Each row of a before or after table is a point. The points were changed in one or more steps. Then noise was added and the rows were shuffled. The steps act on how far a point lies along the listed directions, d1 being the first. Write out the steps. A step turns or swaps two directions, mirrors them in a line or flattens them onto one, adds a multiple of one to another, or multiplies one. Angles are multiples of 10 degrees, from the lower direction toward the higher: turns from -170 to 170, lines from 10 to 170 but not 90. Use the fewest steps. Two steps may share a direction if one is a turn and the other turns, adds or multiplies; they go together, in the order done. Otherwise the lowest direction goes first.

Directions:
(1): -60; 7
(2): -7; -60
Before (10 x 2):
27; 14
-7; -54
-30; 29
-18; 21
-3; -73
-63; -51
0; -76
56; -20
-42; -46
69; 29
After (10 x 2):
-74; 16
-54; 7
21; 23
43; 61
-7; 58
23; -36
-55; -30
-65; -50
-72; 13
17; -23
Steps: swap d1 and d2

Directions:
(1): 17; 38; -34; -75; 27; -44
(2): 2; 42; -58; 29; 42; 58
(3): -93; 33; 10; -25; -20; 15
(4): 43; 52; 58; -25; -20; 47
Before (8 x 6):
-33; 79; 36; -29; -13; 58
-77; -7; 38; 70; -34; 66
0; -57; 42; 10; -52; -46
25; 19; 19; -35; -3; -2
34; -41; 27; 35; 11; -4
57; 26; 29; 19; -1; 56
-46; 13; -20; 71; 31; 58
27; 76; -58; 51; 42; 78
After (8 x 6):
68; 86; 58; -3; -23; 68
-72; -7; 50; 62; -40; 65
41; 25; -16; 42; 22; 60
-27; -63; -37; 47; -10; -39
29; -43; 10; 42; 21; -1
5; 15; -39; -8; 28; 4
-9; 21; 90; 19; -30; 48
-53; 75; -21; -3; 17; 64
Steps: swap d2 and d4

Directions:
(1): -1; -60; -74; 5; -33; -48; -22; -35; -22; 49; 22
(2): -43; -27; -3; 8; 95; -55; 38; -23; 27; -15; -6
(3): 21; -31; 5; -19; 24; -30; -23; 88; -33; -31; 64
(4): 9; 55; -72; -72; 33; 15; 17; -11; -48; -16; -8
Before (12 x 11):
0; -26; -29; -11; 9; -44; -11; -6; -6; 19; 21
-20; 7; 37; 23; 16; 12; 20; -7; 26; -8; -7
-9; -10; 28; 11; 15; -2; 6; 24; 7; -18; 0
-4; 12; 38; 16; -30; 13; 6; 11; 33; -6; -7
4; -1; 30; 21; -6; 12; -10; 29; 25; -3; 4
-5; 12; 39; 13; -13; 17; -1; 18; 18; -11; -4
-11; 57; -29; -28; 9; 50; 33; -37; -11; -16; -39
9; 19; 15; -13; 4; 23; -3; 28; -8; -25; -2
-19; 29; 20; 19; 5; 36; 11; -48; 25; -4; -50
6; 28; 3; -26; 12; 20; 3; 31; -5; -14; -4
9; -23; 25; 17; -15; -2; -4; 13; 17; -8; 6
3; -18; 16; 38; 15; -1; -2; -13; 19; 13; -27
After (12 x 11):
-37; 17; -2; 28; 13; 21; 23; -95; 38; 17; -69
-31; 49; -42; -20; 25; 36; 46; -75; 4; -3; -56
-7; 1; 9; -12; 43; -5; 8; 25; -2; -31; 3
-21; 3; 33; 20; 1; -6; 21; -5; 44; -8; -12
-22; -3; 31; 17; 18; -8; 12; 5; 26; -12; -6
5; -21; 5; 39; 0; 0; -7; -26; 18; 25; -31
25; -10; -18; -17; -33; -13; -31; 19; -21; 18; 28
-12; -31; 8; 11; 21; -24; 2; 19; 1; -10; 13
-7; 10; -5; -24; 43; -6; 12; 26; 0; -16; 1
7; -26; 26; 17; -6; -7; -3; 16; 16; -13; 10
-7; -12; 26; 22; 19; -6; -2; 27; 29; -6; 8
-30; -18; 8; 27; 17; -12; 20; -34; 26; 11; -5
Steps: turn d1 and d2 by -70 degrees; multiply d3 by 1.6

Directions:
(1): -33; 37; -21; -9; 19; -3; 13; 2; -31; -42; 20; -10; 44; -2; -64; -14; 42; -17; -57; 6
(2): -26; -17; -6; -9; -63; 11; -8; 95; -19; -50; -19; 1; 2; -20; 13; 1; -12; 5; 4; 3
(3): -12; 36; -55; -22; -23; -13; 56; -7; -5; 12; 8; -34; 27; 22; 9; 63; -27; -13; 42; 13
(4): 5; 4; 19; -6; -6; 45; 46; -20; -32; -17; 21; 43; 18; 4; 21; 4; 16; 89; 4; 24
Before (10 x 20):
37; -76; 45; 20; -21; 17; -44; -7; 62; 41; -42; -6; -67; 7; 66; -29; -36; -3; 62; -25
-3; -29; -33; 1; 6; -15; -9; 35; 6; 24; -2; -45; -13; -16; 15; -6; -17; -37; 15; 7
-13; 29; 3; -2; 52; -52; -53; 14; 20; 4; -10; -29; -22; -4; -64; -31; -2; -76; -31; -16
25; 11; 6; -11; 28; -5; 39; -52; -14; -7; 31; -3; 22; 4; -6; 6; 18; 14; -33; 18
-1; 19; 39; -3; 34; 13; 13; -11; -27; -35; 18; 32; 47; 2; -38; -19; 58; 35; -48; -5
24; -1; -25; -15; 20; -30; -36; -18; 34; 21; 8; -44; 8; -18; -34; 10; -2; -49; -3; -12
-22; 28; 20; 13; 22; -8; -7; -7; -15; -21; 14; -10; 34; -7; -44; -42; 41; -8; -89; 6
10; -62; 47; 7; -19; -27; -51; 27; 47; 38; -56; -4; -72; -8; 72; -9; -61; 3; 47; -16
-6; -48; 5; 0; -68; -3; -62; 80; 26; 0; -38; -13; -31; -17; 35; -1; -55; -28; 38; -1
-13; -26; 39; 4; -20; 35; 2; 30; -27; -36; -10; 44; 12; -2; 10; -31; 26; 47; -24; 7
After (10 x 20):
-29; 46; -31; -19; 18; -58; -17; 32; 15; -3; -10; -50; -4; 5; -53; 11; -20; -82; -2; -4
-34; 62; -27; -5; -1; -16; 35; -9; -20; -13; 15; -37; 56; 8; -33; 11; 17; -19; -52; 18
37; -31; 25; 19; 37; -14; -64; -64; 60; 78; -8; -8; -39; 12; 10; -18; -30; -39; 24; -11
8; -9; -26; -21; -20; -21; -39; 41; 25; -6; -3; -41; 5; -33; -26; 9; -8; -47; -2; -9
36; -43; 4; 4; -32; 4; -1; -30; 62; 59; -31; -28; -42; 29; 70; 19; -55; -16; 95; -17
23; -29; 26; 1; 10; -42; -17; -36; 58; 78; -38; -24; -58; 20; 67; 22; -63; -8; 67; -12
2; 19; 2; -3; 29; 16; 47; -67; -9; 28; 16; 20; 28; 30; 4; 10; 21; 32; 1; 14
5; -40; -14; 14; 30; -12; -25; 16; 12; 33; 1; -34; -18; -19; 5; -27; -5; -33; 0; 2
-11; 48; -3; -24; 8; 4; 56; -6; -31; -30; 28; 4; 68; 16; -30; 32; 36; 25; -17; 2
-2; -2; -2; -19; -29; 5; 37; 32; -33; -52; 15; -3; 27; -11; 6; 14; 5; 18; -28; 17
Steps: turn d2 and d3 by -150 degrees
